Each row of a before or after table is a point. One or more steps were done to the points. Then noise was added and the rows were shuffled. The steps act on columns, c1 being the first. Write out the steps. A step turns or swaps two columns, mirrors them in a line or flattens them onto one, adds a multiple of one to another, or multiplies or shifts one. Angles are multiples of 10 degrees, from the lower column toward the higher: turns from -170 to 170, lines from 10 to 170 but not 90. Use the fewest steps. Two steps may share a column if one is a turn and the other turns, adds or multiplies; they go together, in the order done. Otherwise the lowest column goes first.
In the rows, zero is written as 128.

Before, 13 rows:
[[158  51 119]
 [150  52  88]
 [102 130 151]
 [ 96 103 136]
 [166  97 111]
 [104  75 208]
 [115  98 175]
 [152 181 166]
 [112 155 147]
 [105 177 145]
 [115  85 148]
 [132 189 172]
 [150 146 132]]
After, 13 rows:
[[136 177  96]
 [ 88 117 116]
 [ 41 155 170]
 [126 159 107]
 [ 85 117 148]
 [152 146 142]
 [119  49 162]
 [101 146 115]
 [143  97 162]
 [ 81 145 153]
 [111  75 188]
 [139 199 120]
 [157 190 137]]
Steps: turn c2 and c3 by -50 degrees; turn c1 and c3 by 50 degrees

Before (10 x 6):
[[ 80 108  85 189 111 100]
 [166  61 161  60 127  85]
 [124 130 147 121 115 107]
 [133  86  61  58 178 123]
 [123  98  56 190 104 138]
 [171  80 127  54 129  85]
 [153 133 102 177 113 138]
 [128  99 140 139 145 110]
 [103 137  79 164  79 132]
 [174 109 112  84 147  58]]
After:
[[153 138 147 176 125 106]
 [175 105 177  84 135 180]
 [166  71 119  60 151 182]
 [173  86 151  54 143 165]
 [125 135 122 121 125 156]
 [ 80 116 179 189 134 130]
 [104 151 167 164 121  99]
 [132  75 188  57 148 100]
 [126  96 126 138 139 150]
 [124 109 185 189 135  84]]
Steps: flatten c2 and c5 onto the line at 160 degrees; turn c3 and c6 by 150 degrees

Before (13 x 9):
[[122 151 115 179 130 161 108  92 105]
 [ 75 108  94 146 154  94 170  87  69]
 [ 75 181 108 125  98 153 124 130  86]
 [113 147 155  93 182 135  99  90 166]
 [119 115 145  99 154 190 107 142 114]
 [134 146  99  72 112 139 103 120 163]
 [120 173  89 169 111 110  76  98 122]
 [ 57 134 158 108 198 186  88 114  84]
 [134 102 139 167 143  89 173 133 163]
 [108 103 148 191 119  95 106  75  79]
 [ 15  93 120  82 129 106  85 127 115]
 [ 76 122 105 119 158 192 196 127 174]
 [ 94 194  74 171 208 198 130 114 126]]
After:
[[ 73 124 111 131  97 152 184 156  97]
 [ 18 173 125  82 123 106  96 133 124]
 [ 79  88  94 142 156  93  98 135  56]
 [112 155 154  82 179 136 155  72 133]
 [119 177  88 173 116 111 179 109 104]
 [131  92 137 170 146  86  95 107 158]
 [125 143 119 177 138 162 155 121  91]
 [105 153 150 195 133  93 107 116  57]
 [ 70  61 107 115 155 194 106  99 165]
 [ 54 165 159  96 200 184 143 144  83]
 [122 153 141  94 151 194 120 151 126]
 [ 97 117  76 158 211 198 195 118 116]
 [134 150  99  74 101 137 148 102 145]]
Steps: turn c2 and c7 by 100 degrees; turn c4 and c5 by 10 degrees; turn c8 and c9 by 40 degrees
